Each row of a before or after table is a point. The points were changed in one or more steps. Then noise was added and the rows were shuffled. The steps act on how far a point lies along the listed directions, d1 being the first. Write out the steps. A step turns or swaps two directions, mirrors them in a line or flattens them onto one, adds a multiple of one to another, or multiplies one. Angles are multiples of 10 degrees, from the lower direction toward the higher: turns from -170 to 170, lines from 10 to 170 but not 90. Use the fewest steps. Two steps may share a direction if one is a turn and the other turns, adds or multiplies; they go together, in the order done. Otherwise the lowest direction goes first.

Directions:
(1): [-11 -42 -27]
(2): [ 46   2 -22]
(3): [ 19 -29  37]
Before:
[[ 11  19   0]
 [ 17   7  12]
 [-12 -15 -24]
 [-10   1 -22]
 [ -1  -1  32]
 [ 16  14  10]
 [ 10   9  13]
 [-11  -4 -14]
 [-11 -13  19]
 [ -8 -23 -11]
 [-16  13  28]
 [-19   7 -16]]
After:
[[-18   5 -10]
 [ 34  15  -1]
 [-16   0 -27]
 [ 18   1  12]
 [-19 -13 -16]
 [-34  17  -1]
 [ 37  -3   3]
 [ -8  13 -18]
 [-28 -16  41]
 [ 38   5   5]
 [-61   0  54]
 [-47 -19  28]]
Steps: turn d1 and d3 by -30 degrees; multiply d2 by 3

Directions:
(1): [-18  18 -17 -43  37 -22  30  39]
(2): [-22 -33 -35  30   2 -48  22 -23]
(3): [ 60  11 -41   8 -20   8  32  12]
Before (12 x 8):
[[-25  -3   1   7  -1 -12 -12 -10]
 [-27 -16  37  14   0   3 -34 -14]
 [-21 -17  31   6   1  -5 -37 -10]
 [-39  -8  19   1  14 -10 -19 -17]
 [ 19   2 -20  -2   3   0   9   6]
 [  5  11  -8 -16  -2 -10   6   8]
 [-20  -7  -8  14  12  -3   6   7]
 [ 13   3  14   6 -15   9 -20  -7]
 [-24  -2 -10 -14  14 -17   8   3]
 [ 20 -26 -13  50 -38  -1  -5 -27]
 [-19   0 -20  -9  10 -21  11   3]
 [-40 -17  36  15 -10   9 -39 -16]]
After:
[[ 14   0 -20  21 -20  -4   1 -10]
 [ 45  -4  -9  26 -26  15   1  -3]
 [ 45  -3 -20  30 -40  21   3  -3]
 [ 33   4 -59   0  -3 -25  53  31]
 [ -9 -13  -1  13 -11  -2  -9 -22]
 [ -3 -10 -13  27  -1   5   5   0]
 [-15   4  10 -12  -1  -9 -13  -3]
 [ 43  -8  -7  21 -23   6 -10  -3]
 [-13  -8  -9  12  -7 -10  -5 -15]
 [ 28  -7 -11  32 -24  10  -5 -26]
 [ 15  12   0 -10  -3   1  -2  11]
 [-14  -2  -1 -13  20  -7  -2   6]]
Steps: turn d1 and d3 by -110 degrees; add 0.7 times d2 to d3

Directions:
(1): [-23 -36   2 -24  38  31  18  40 -46 -16  27 -26]
(2): [-33 -23 -26 -57 -34 -12  32 -28  22  23  28   4]
(3): [-12  54 -35  -1  26 -14  52  13  21 -23 -19 -34]
Before, 9 rows:
[[ -5  -1  -1  -5  18   3   0  -2  -9   2   2  -9]
 [ 11   1   6  14  10   9 -14  14  -4 -10   1   3]
 [  5  25 -10  12   3 -14  17  -6  14  -2 -17  -4]
 [  3   9   0  10   0  -8  -4  -4  11   4 -14   9]
 [ 12   1  10  13  10  14 -15  18 -10  -8  -9   4]
 [  9  45 -17  11  -2 -19  29  -1  32  -4 -28 -10]
 [  0   3   9   9   9   4  -9   6  -4  -5  -4  -3]
 [  3   5  -3   4  -1  -4   6   5   6  -5   6  -6]
 [  1 -12  13   6   4   3 -10   4 -13   4   5   2]]
After:
[[  2   9  -3   8  -3 -10  -3  -6  13   6 -13   9]
 [ -4 -18  12  -2   7   7  -5   7 -18   3  11  -2]
 [  4  -4   2   3   5   8  -8  11  -3  -7   6   3]
 [  9  32 -11  15  -6 -21  14 -16  26   3 -22   2]
 [ -3   0   7   1   5   2  -5   3  -2  -3  -1  -2]
 [ 18  59 -19  19 -19 -32  23 -18  51   4 -38   2]
 [  4  -6   4   0   6  13  -7  15  -8  -4  -2   4]
 [ -5   0  -1  -4  16   1   1  -3  -7   3   2  -8]
 [  5   7  -2   6  -4  -6   5   2   8  -4   5  -4]]
Steps: add -0.7 times d3 to d1; multiply d2 by 0.4
